Each row is a point. Before rounding, the points of a table are all equally far from one centre. They may lie mostly on one side of it. Where is the centre, to within rounding?
(in the rows, 128 means zero)

Points, 5 rows:
[[175  90]
 [136  67]
 [112  70]
 [187 116]
 [186 139]]
Centre: [129 126]

Points (11 x 4):
[[106  87 180 143]
 [ 87 102 189 128]
 [ 73 101 184 164]
 [100 133 183 112]
 [121 116 176 174]
 [ 43 106 165 157]
 [ 91 112 192 130]
 [ 69  95 183 141]
 [101  91 170 109]
 [ 63  96 181 147]
 [ 71 113 184 117]]
Centre: [ 90 123 135 144]

Points (13 x 8):
[[113  77 113 138 168  64 131  85]
 [ 42  59  64 138 144  76 142 120]
 [ 38  78  81 124 141  63 154  92]
 [ 59  37  98 150 127  98 159 105]
 [103 149 114 103 153  71 136  95]
 [ 44  77 114 123 134  89 122 148]
 [ 86  57  97 131 151  74 114 124]
 [ 96 103  83 128 111  40 132 141]
 [ 95  59 117 143  89 109 152 114]
 [114  76 105 117 146 100 117  91]
 [ 88  78  78 132 138  62 106 115]
 [115  73 110 119  96  71 171 112]
 [ 64  48  60 145 150  83 136 123]]
Centre: [ 87 113  94 155 146 100 168 125]

Points:
[[118  89 176 203 146 170 103 131  89  86 152]
 [164  65 191 182 159 158 100 144  74 105 170]
 [161  50 173 157 131 134 120 181  96 120 178]
 [185  64 170 172 158 150 115 157  68 102 115]
 [166  74 190 175 128 186 119 138  84  88 141]
 [185  70 166 179 148 130 107 135  55 132 149]
 [168  67 178 208 114 119  95 119  78 107 134]
 [192 112 178 190 116 172  99 111  96 116 146]
 [136  83 188 211 144 129 122 166  77 110 157]
 [187  85 145 189 114 162 103 121  74 101 143]
 [168  62 168 186 138 141 118 158  55 104 146]
 [157  71 160 205 122 182 103 136  96 105 146]
 [190  80 188 163 102 153 123 144  78 114 166]
 [167  66 172 197 141 150 123 163  80  98 167]
 [165  94 180 201 113 147 125 147  63 108 115]
 [144  72 184 178 143 183 115 156  78  94 156]]
Centre: [149 101 166 156 136 130 103 141 112 112 137]

Points:
[[149  37 139 148 164 135 184 103 146  86 100 144 109  74]
 [ 93  54 158 165 138 145 168 125  95 136  82  96  75 116]
 [113  53 131 184 160 114 155  86 159 132  85 174  99  86]
 [107  43 124 143 188 122 149 105 144 171 110 100  69 104]
 [101  49 126 172 160 110 170 120  84 134 105 118  50 100]
 [121  23 108 186 166 147 127 108 104 147  92  94  80 100]
 [ 87  74 149 172 169 125 191 127 107 154 119 112  94  78]
 [143  42 115 163 145 121 163 126 145 148  57 128  74 104]
 [110  43 117 157 124 111 156 132 104 133 113 122  50  64]
 [150  72 118 162 167 117 155  80 108 149 111 117  66  31]
 [131   7  98 125 172 142 171 104 111 118 115 127  77 126]
 [107  50  94 149 174 110 159 143 124 118  98 105  73  70]
 [132  73  76 172 173 131 155 106 130 158 101  93  46  96]
 [120  44 164 186 142 118 115 106 112 127  75 119  87  85]
 [107  14 108 139 149 123 159 125  73 143 134 138  84  91]
 [134  14 107 135 179 123 177 124 126 150 129 128  96 119]
 [100  52 112 186 181  98 136 107 133 143  98 166  92  86]]
Centre: [131  90 113 141 142 140 141  97 112 129 116 131 108 106]
